Each row is a point. Examples show where two turns around zero, p and q, send a point. Write where each new point lands after one turn and then the other. Backwards means that the second turn is done in reverse. Each puzzle has new turns, and all numbers are rounded.

Turn p:
[0.025,0.023] => [0.007,0.033]
[-0.015,0.025] => [-0.027,0.012]
[0.027,-0.039] => [0.045,-0.016]
[-0.015,-0.018] => [-0.002,-0.023]
[-0.021,0.010] => [-0.023,-0.004]
Turn q:
[0.009,0.044] => [-0.019,0.041]
[-0.020,-0.019] => [-0.005,-0.027]
[0.015,-0.018] => [0.023,-0.006]
[-0.031,-0.017] => [-0.015,-0.032]
[0.027,0.010] => [0.016,0.024]
Where do these land?
q, then p: [0.038,0.015] => [-0.002,0.041]
p, then q: [-0.013,0.011] => [-0.015,-0.009]
q, then p: [-0.026,-0.026] => [0.016,-0.033]

Turn p:
[0.033,0.018,-0.030] => [0.024,0.042,-0.004]
[-0.044,-0.013,0.034] => [-0.036,-0.044,0.004]
[0.002,-0.027,-0.013] => [0.019,-0.013,-0.019]
[-0.007,0.034,0.002] => [-0.024,0.023,0.011]
[0.016,-0.012,0.007] => [0.018,-0.007,0.009]
Turn q:
[0.015,0.021,0.041] => [0.012,0.005,0.047]
[-0.030,-0.011,0.017] => [-0.035,-0.003,0.010]
[0.031,-0.019,-0.003] => [0.023,-0.028,-0.004]
[-0.029,0.014,-0.012] => [-0.020,0.026,-0.011]
[0.013,-0.005,-0.042] => [0.019,-0.001,-0.040]
Where do these land?
p, then q: [0.033,0.009,0.009] => [0.018,0.000,0.030]
q, then p: [-0.022,0.013,-0.029] => [-0.016,0.030,-0.018]
p, then q: [-0.024,-0.046,0.003] => [-0.006,-0.038,-0.035]
q, then p: [0.014,0.024,0.017] => [0.002,0.004,0.032]

Turn p:
[0.036,-0.016,0.052,0.009] => [0.025,-0.010,0.058,-0.014]
[-0.012,0.017,-0.033,-0.021] => [-0.011,0.011,-0.040,-0.009]
[0.003,-0.012,-0.005,0.027] => [0.013,-0.008,0.004,0.025]
[0.035,0.003,-0.003,0.010] => [0.036,0.005,0.004,-0.003]
[-0.046,0.038,0.003,-0.004] => [-0.046,0.036,-0.009,0.009]
[0.010,-0.022,0.000,0.014] => [0.015,-0.020,0.007,0.011]
[-0.027,-0.008,-0.014,-0.035] => [-0.032,-0.014,-0.026,-0.018]
Turn q:
[-0.061,0.003,-0.039,-0.029] => [-0.060,0.041,-0.002,-0.028]
[0.014,0.002,0.033,0.001] => [0.030,-0.009,0.018,-0.001]
[0.011,-0.016,-0.004,-0.007] => [-0.004,-0.019,-0.004,-0.006]
[0.013,0.017,-0.013,-0.001] => [0.009,0.007,-0.023,0.000]
[0.023,-0.006,0.023,0.035] => [0.026,-0.020,0.011,0.034]
Where do these land?
p, then q: [-0.013,0.016,0.019,0.026] => [0.019,0.020,0.017,0.021]
q, then p: [-0.017,-0.010,-0.014,-0.020] => [-0.029,-0.001,-0.009,-0.009]
p, then q backwards: [0.007,0.008,-0.043,-0.050] => [0.028,0.016,-0.040,-0.043]
q, then p: [0.026,-0.018,-0.004,0.033] => [0.019,-0.025,0.004,0.033]
p, then q: [-0.003,0.003,0.042,0.011] => [0.023,0.008,0.036,-0.001]

Turn p:
[0.013,0.029,-0.030,-0.004,-0.020,0.009] => [0.006,0.038,-0.010,0.013,-0.026,0.001]
[-0.043,-0.012,0.021,-0.020,0.021,0.024] => [-0.044,-0.033,0.014,-0.016,-0.006,0.019]
[0.028,-0.012,-0.033,0.001,0.034,-0.023] => [0.022,0.016,-0.033,-0.004,0.035,0.026]
[0.012,-0.010,0.022,0.023,-0.029,0.047] => [0.009,-0.002,0.058,0.027,-0.013,-0.001]
[0.012,-0.012,-0.013,0.034,0.010,0.006] => [0.010,0.004,0.003,0.030,0.025,0.009]
[-0.021,-0.007,0.026,-0.038,0.016,-0.025] => [-0.015,-0.027,-0.013,-0.048,0.000,-0.005]
[0.021,0.032,0.031,0.027,-0.006,-0.020] => [0.004,0.022,0.012,-0.001,0.020,-0.050]
[-0.023,-0.008,-0.025,-0.024,-0.027,-0.018] => [0.008,-0.017,-0.033,-0.002,-0.037,0.003]
Turn q:
[0.036,-0.002,-0.035,0.024,-0.045,-0.005] => [0.000,0.027,-0.059,0.010,-0.024,0.016]
[-0.030,0.026,0.004,-0.001,0.022,-0.028] => [-0.008,-0.004,0.014,-0.005,0.017,-0.048]
[0.014,-0.006,-0.021,0.011,-0.008,0.013] => [-0.008,0.011,-0.019,0.010,0.001,0.020]
[-0.002,-0.008,0.030,-0.009,0.033,-0.021] => [0.026,-0.023,0.028,0.011,0.010,-0.019]
[0.026,-0.036,-0.030,0.027,0.010,0.032] => [-0.011,0.001,-0.020,0.041,0.011,0.049]
[0.031,0.017,-0.014,0.000,-0.016,0.028] => [0.003,0.039,-0.011,-0.006,-0.002,0.028]
[-0.018,0.039,0.021,-0.047,-0.021,-0.029] => [0.019,0.003,0.009,-0.061,-0.007,-0.040]
[-0.026,-0.015,0.039,0.013,0.013,0.017] => [-0.013,-0.021,0.044,0.013,-0.017,0.003]
[-0.030,-0.015,0.007,-0.018,0.011,-0.007] => [-0.007,-0.033,0.014,-0.013,0.009,-0.008]
Where do these land?
q, then p: [-0.022,-0.038,0.038,0.008,-0.021,0.027] => [0.011,-0.040,0.042,0.012,-0.032,-0.004]
p, then q: [0.038,-0.026,-0.028,-0.036,-0.007,0.012] => [0.017,0.040,0.003,-0.017,-0.003,0.047]
q, then p backwards: [-0.031,-0.015,0.013,0.009,-0.009,0.032] => [-0.029,-0.002,0.012,-0.014,0.005,0.037]
p, then q: [-0.028,0.023,0.027,-0.010,0.011,-0.028] => [-0.004,-0.037,-0.014,-0.022,0.018,-0.026]
p, then q: [-0.003,-0.002,-0.021,0.011,0.029,-0.020] => [-0.018,0.004,-0.005,0.014,0.036,0.004]
p, then q: [0.000,0.013,0.010,0.028,0.033,-0.009] => [-0.008,-0.008,0.017,0.016,0.030,-0.025]
q, then p: [0.028,0.009,-0.033,0.030,-0.030,-0.007] => [-0.006,0.033,-0.029,0.037,-0.020,0.001]
q, then p backwards: [0.018,0.036,-0.005,-0.041,-0.007,-0.008] => [0.043,0.011,0.011,-0.024,0.010,-0.026]

Turn p:
[0.037,0.006,-0.005,0.009,0.030,-0.012,-0.021,-0.006,-0.019] => [0.037,0.009,0.018,0.020,0.010,-0.019,-0.005,-0.024,-0.010]
[-0.009,-0.004,0.037,-0.010,0.003,0.020,0.054,0.013,0.011] => [-0.024,-0.020,0.020,-0.033,0.012,0.033,0.013,0.022,-0.030]
[-0.017,0.017,-0.010,-0.036,-0.020,0.032,-0.006,-0.017,-0.002] => [-0.007,0.024,-0.036,-0.029,-0.006,0.025,-0.015,-0.010,0.005]
[-0.029,0.018,-0.004,-0.011,0.002,-0.006,0.071,0.020,0.008] => [-0.033,-0.017,-0.021,-0.009,0.040,0.023,0.029,0.034,-0.029]
[-0.018,-0.005,-0.004,-0.006,-0.008,0.001,-0.006,-0.050,0.013] => [-0.020,0.013,-0.009,-0.016,-0.008,0.003,0.019,-0.033,0.027]
[-0.022,0.006,0.010,-0.025,0.017,0.003,0.042,0.032,0.048] => [-0.015,0.001,0.009,-0.030,0.037,0.023,0.021,0.056,0.002]
[0.003,-0.023,-0.012,0.033,0.018,-0.003,-0.048,0.007,-0.032] => [0.019,-0.016,0.015,0.042,-0.007,-0.018,-0.038,-0.024,0.022]
[0.026,0.014,-0.002,0.048,-0.008,-0.006,-0.046,0.002,-0.009] => [0.023,0.015,0.015,0.052,-0.038,-0.013,-0.008,-0.010,0.004]
[0.019,-0.006,0.015,0.014,-0.004,-0.041,-0.048,0.012,-0.029] => [0.007,0.008,0.019,0.029,-0.019,-0.056,-0.030,-0.009,-0.006]
[0.010,-0.022,-0.025,-0.017,-0.029,0.012,0.007,-0.015,0.011] => [0.013,-0.015,-0.030,-0.028,-0.020,0.000,0.013,-0.004,0.015]
Turn q:
[0.006,-0.022,-0.002,-0.015,-0.021,0.030,0.003,-0.020,0.019] => [0.004,0.001,0.013,-0.025,-0.012,0.033,0.026,-0.007,0.010]
[0.019,0.023,0.010,-0.013,-0.018,0.004,-0.013,0.019,-0.017] => [-0.004,0.027,0.009,-0.001,-0.022,-0.014,-0.004,0.021,-0.020]
[-0.015,0.004,0.010,-0.022,0.033,-0.010,-0.014,-0.005,0.009] => [0.013,-0.028,0.007,-0.017,0.018,-0.008,-0.020,0.008,-0.012]
[0.018,-0.008,-0.016,0.043,-0.002,0.048,-0.034,0.006,0.005] => [0.028,0.014,0.006,0.033,-0.037,0.046,-0.016,-0.010,0.009]
[-0.044,0.027,-0.007,-0.023,0.021,-0.030,0.014,-0.011,-0.042] => [-0.028,-0.014,-0.030,-0.003,0.045,-0.019,-0.011,0.005,-0.047]
[-0.021,0.048,0.013,0.014,0.028,-0.045,-0.005,-0.037,-0.007] => [-0.011,0.008,-0.016,-0.013,0.046,-0.029,-0.056,-0.025,-0.012]
[-0.045,0.046,0.010,-0.001,0.029,-0.037,0.003,0.010,0.000] => [-0.030,-0.019,-0.012,0.001,0.037,-0.028,-0.051,0.017,-0.011]
[0.033,-0.028,0.014,0.018,0.001,0.011,-0.008,0.017,-0.022] => [0.030,0.015,0.019,0.033,-0.014,-0.007,0.022,-0.004,-0.002]
[0.020,-0.021,0.028,0.029,-0.024,0.042,0.010,0.021,-0.005] => [0.005,0.031,0.037,0.035,-0.013,0.023,0.026,0.009,0.019]
[0.025,-0.016,-0.030,-0.011,-0.003,0.006,0.031,0.000,0.026] => [0.012,-0.003,-0.027,-0.018,-0.011,0.006,0.031,0.009,0.035]
[0.002,-0.052,-0.030,-0.018,-0.044,-0.020,0.011,-0.001,0.033] => [-0.021,-0.032,-0.006,-0.024,-0.037,-0.004,0.050,-0.025,0.031]
Where do these land?
p, then q: [-0.004,0.024,0.015,-0.013,0.022,-0.012,-0.020,-0.012,0.002] => [-0.001,0.013,0.000,-0.011,0.020,-0.009,-0.036,0.006,-0.008]
q, then p backwards: [-0.010,-0.007,0.018,0.017,0.021,0.023,0.008,0.017,0.022] => [-0.012,-0.012,-0.006,0.020,0.027,0.014,-0.008,0.024,0.016]
q, then p: [0.031,0.023,0.011,-0.032,0.018,0.045,0.012,-0.026,0.009] => [0.044,0.027,-0.003,-0.025,0.016,0.018,-0.021,0.020,-0.034]
q, then p: [0.033,0.011,0.018,-0.013,0.018,0.013,-0.017,-0.013,0.011] => [0.027,0.026,0.009,-0.017,-0.009,-0.013,-0.008,0.004,-0.025]
q, then p: [-0.012,-0.056,0.004,0.051,-0.008,0.016,0.000,-0.019,0.006] => [-0.007,-0.011,0.031,-0.007,-0.024,0.042,0.043,-0.032,0.012]
p, then q: [0.005,0.004,-0.080,-0.019,0.005,-0.018,-0.022,0.061,0.012] => [0.044,-0.018,-0.043,0.028,-0.054,-0.034,-0.022,0.017,0.042]
p, then q backwards: [-0.019,-0.050,0.005,-0.024,0.016,-0.002,0.022,-0.019,0.000] => [-0.028,-0.014,0.008,-0.023,0.003,-0.026,0.012,-0.027,0.038]
q, then p: [-0.003,0.022,0.002,0.020,-0.018,-0.022,-0.001,0.029,-0.041] => [-0.030,0.003,-0.012,0.055,0.001,-0.013,-0.001,-0.002,-0.004]
q, then p: [0.008,-0.009,0.015,-0.017,-0.037,-0.028,0.016,-0.008,0.002] => [-0.039,0.009,-0.009,-0.019,0.022,-0.012,0.019,0.003,-0.010]
p, then q backwards: [-0.012,0.020,0.016,-0.021,-0.048,-0.014,-0.024,0.011,-0.017] => [0.008,0.050,-0.019,-0.003,-0.025,-0.021,-0.016,0.017,-0.011]
p, then q: [-0.018,0.019,-0.022,0.053,0.010,-0.003,0.026,-0.020,-0.007] => [-0.002,0.007,-0.015,0.034,0.033,0.038,0.007,-0.020,0.029]

Turn p:
[0.009,0.032,-0.009,-0.022,-0.024,-0.021,0.003,-0.002,0.036,0.027,0.012] => [0.014,0.028,-0.027,0.003,-0.006,-0.012,0.029,0.015,-0.027,-0.023,0.025]
[0.008,0.023,-0.044,-0.017,-0.023,-0.019,0.032,0.014,0.034,0.005,0.003] => [0.011,0.001,-0.049,-0.006,0.011,0.001,0.050,-0.010,-0.019,-0.011,0.020]
[-0.028,-0.051,-0.020,-0.017,-0.020,0.039,-0.020,0.006,-0.019,0.014,0.014] => [-0.045,0.034,-0.004,-0.022,0.008,0.000,-0.031,-0.035,0.002,0.035,0.004]
[0.016,0.037,-0.006,-0.048,-0.020,-0.010,0.004,0.012,0.032,-0.014,0.026] => [-0.016,0.009,-0.034,-0.020,-0.009,-0.001,0.032,0.018,-0.021,-0.051,0.012]
[-0.016,-0.003,-0.010,-0.002,0.022,0.030,-0.024,0.033,-0.040,0.017,-0.012] => [-0.012,0.016,-0.024,0.006,0.008,0.019,-0.044,0.005,0.032,0.023,-0.023]
[-0.009,-0.035,0.031,0.028,0.037,-0.011,-0.007,0.016,-0.022,-0.051,-0.032] => [-0.010,-0.056,0.040,0.009,-0.004,0.004,-0.019,-0.004,0.060,0.008,-0.007]
[0.028,0.017,-0.025,-0.028,-0.011,-0.044,0.023,-0.013,0.013,0.042,0.056] => [0.019,0.003,-0.041,-0.003,0.022,-0.026,-0.001,0.007,-0.070,-0.029,0.036]
[0.027,0.019,-0.026,-0.025,-0.008,0.001,0.005,-0.038,-0.008,0.005,0.014] => [0.003,-0.003,-0.022,-0.007,-0.022,-0.003,0.002,-0.005,-0.054,-0.007,-0.015]
[-0.021,-0.018,0.039,0.003,0.031,0.010,0.008,-0.012,0.000,0.001,-0.031] => [0.010,-0.005,0.031,-0.004,-0.006,-0.034,-0.008,0.008,0.036,0.016,-0.023]
[0.009,-0.027,0.021,0.043,0.021,-0.009,-0.038,-0.019,0.003,-0.011,-0.045] => [0.025,-0.018,0.046,0.021,-0.043,0.007,-0.018,-0.007,0.034,0.024,0.011]
[-0.008,0.005,0.006,0.022,0.011,0.005,0.025,-0.011,-0.014,-0.014,-0.017] => [0.011,-0.021,0.016,0.010,0.011,0.000,0.011,-0.003,0.007,0.013,-0.028]
[0.040,0.016,0.004,0.001,-0.016,0.016,0.024,0.020,0.027,0.004,0.023] => [0.015,0.004,-0.006,-0.039,0.016,0.024,0.023,0.026,-0.020,-0.013,0.015]
[-0.029,0.000,0.011,0.046,0.029,0.003,-0.020,-0.023,0.000,-0.018,0.008] => [0.020,0.000,0.045,0.023,0.003,0.007,-0.019,-0.030,0.018,-0.017,-0.018]
[-0.026,-0.015,0.027,0.016,-0.029,0.010,-0.017,0.016,-0.042,-0.007,-0.018] => [-0.043,0.008,0.027,0.028,0.009,0.014,-0.010,0.014,0.021,0.031,-0.007]
Turn q:
[-0.004,0.025,0.004,-0.027,0.020,-0.002,-0.038,0.031,-0.014,0.018,0.002] => [-0.014,0.001,-0.017,-0.035,-0.004,-0.003,-0.002,0.052,-0.010,0.010,0.007]
[0.000,0.010,0.030,0.021,-0.027,-0.002,0.016,0.012,-0.007,-0.008,-0.001] => [0.014,-0.023,0.016,0.017,-0.016,0.014,0.001,0.008,0.006,-0.007,-0.029]
[-0.006,0.015,-0.018,-0.027,0.025,0.044,-0.014,0.049,-0.020,0.004,-0.011] => [-0.007,0.011,-0.035,-0.034,0.034,-0.007,0.031,0.044,0.006,0.001,-0.017]
[-0.006,-0.010,0.012,0.012,0.014,-0.024,0.000,0.036,0.007,-0.029,-0.002] => [0.043,-0.017,-0.011,0.011,-0.012,-0.003,0.018,0.017,-0.005,0.002,0.015]
[-0.004,-0.043,-0.036,-0.008,-0.003,0.037,-0.044,-0.022,-0.012,0.050,0.014] => [-0.034,0.002,-0.035,-0.045,0.044,-0.004,-0.044,-0.032,-0.017,-0.015,0.002]
[-0.029,0.015,0.002,-0.005,0.003,0.003,0.001,-0.020,-0.009,-0.024,0.016] => [-0.007,0.003,0.026,-0.007,0.000,0.017,0.021,0.001,-0.003,-0.024,0.018]
[0.001,0.023,0.007,0.010,-0.001,-0.006,-0.013,0.019,0.015,-0.026,-0.040] => [0.008,-0.011,-0.007,0.024,-0.010,-0.015,0.008,0.034,0.035,-0.006,0.010]
[0.031,0.008,0.033,0.019,0.003,-0.009,0.025,-0.018,0.024,-0.031,0.009] => [0.032,0.009,0.041,0.040,-0.003,0.014,-0.008,-0.002,0.012,0.019,0.002]
[-0.035,0.026,0.011,-0.004,0.043,0.020,-0.004,0.033,-0.001,0.021,-0.020] => [-0.010,-0.024,-0.013,-0.040,0.008,0.002,0.037,0.030,0.026,0.027,0.006]
[-0.014,-0.019,-0.041,-0.022,-0.036,0.018,0.016,-0.044,0.031,0.044,0.044] => [-0.056,0.026,-0.020,0.003,0.009,0.044,-0.017,-0.066,-0.025,-0.001,0.000]
[0.025,-0.040,0.010,-0.007,-0.027,-0.035,0.032,-0.048,-0.002,-0.008,-0.007] => [0.020,0.027,0.024,0.020,-0.036,-0.016,-0.028,-0.056,-0.003,-0.010,-0.009]
[0.040,-0.013,-0.015,0.037,-0.013,-0.045,0.025,-0.028,-0.014,-0.012,-0.004] => [0.013,-0.004,0.031,0.047,-0.013,-0.044,-0.016,-0.032,-0.025,0.001,-0.006]
Where do these land?
p, then q: [-0.013,-0.012,-0.002,-0.004,-0.024,0.022,-0.043,-0.002,-0.017,0.026,0.004] => [-0.046,-0.027,0.009,-0.009,0.002,0.017,-0.005,0.028,0.003,-0.009,0.003]
q, then p: [0.018,0.025,-0.022,-0.026,0.005,-0.009,-0.014,0.004,0.001,-0.001,-0.017] => [0.000,0.009,-0.021,0.030,0.024,0.007,0.011,0.002,0.010,-0.019,0.009]
q, then p backwards: [0.013,0.031,0.039,-0.035,0.026,0.005,0.061,0.033,0.021,-0.019,0.027] => [0.014,0.033,0.005,0.045,-0.041,0.047,0.007,-0.006,0.013,0.022,-0.054]
q, then p: [-0.002,0.004,-0.010,0.037,-0.022,0.039,-0.006,-0.046,0.012,-0.032,0.026] => [0.019,-0.010,0.058,-0.015,-0.003,0.007,-0.023,-0.015,0.028,-0.026,-0.035]
q, then p backwards: [0.026,0.028,0.029,-0.008,0.045,-0.031,0.042,0.031,0.039,0.016,0.039] => [0.035,-0.011,-0.008,0.041,-0.048,0.020,0.008,-0.017,-0.017,0.041,-0.057]
p, then q backwards: [0.002,-0.005,-0.015,0.028,0.006,0.019,-0.023,0.007,-0.038,-0.004,-0.021] => [0.016,0.005,0.030,0.009,-0.020,0.008,0.013,-0.002,0.036,0.024,0.011]
q, then p: [-0.014,-0.005,0.010,-0.013,0.009,-0.036,-0.010,-0.025,-0.035,0.011,-0.017] => [-0.044,-0.001,0.004,0.014,-0.010,-0.024,0.010,0.015,-0.019,-0.016,0.021]
p, then q backwards: [-0.012,-0.018,0.008,-0.017,0.033,-0.007,0.006,-0.008,0.017,0.022,-0.032] => [0.017,-0.016,0.009,0.000,0.021,-0.017,0.003,0.006,-0.005,0.003,-0.049]
q, then p: [0.029,0.028,0.037,-0.008,-0.013,-0.021,0.027,0.038,0.018,0.022,-0.025] => [0.015,0.035,-0.013,0.012,0.000,0.018,0.029,0.020,0.009,0.049,0.039]
q, then p: [0.011,-0.052,-0.026,0.012,-0.026,0.012,-0.017,-0.023,-0.013,-0.017,0.009] => [0.001,-0.037,0.015,0.016,-0.040,0.014,-0.020,-0.024,-0.008,-0.026,-0.021]
p, then q: [-0.031,-0.019,-0.013,0.028,-0.020,0.009,-0.027,-0.006,0.014,-0.047,0.019] => [-0.003,0.001,0.048,-0.008,0.008,0.040,-0.001,-0.022,0.035,-0.017,0.014]
p, then q: [-0.025,-0.006,-0.036,0.006,-0.019,-0.002,0.006,-0.002,-0.018,0.023,-0.012] => [-0.038,-0.021,0.014,-0.004,0.013,-0.019,0.001,-0.020,-0.006,0.017,0.005]
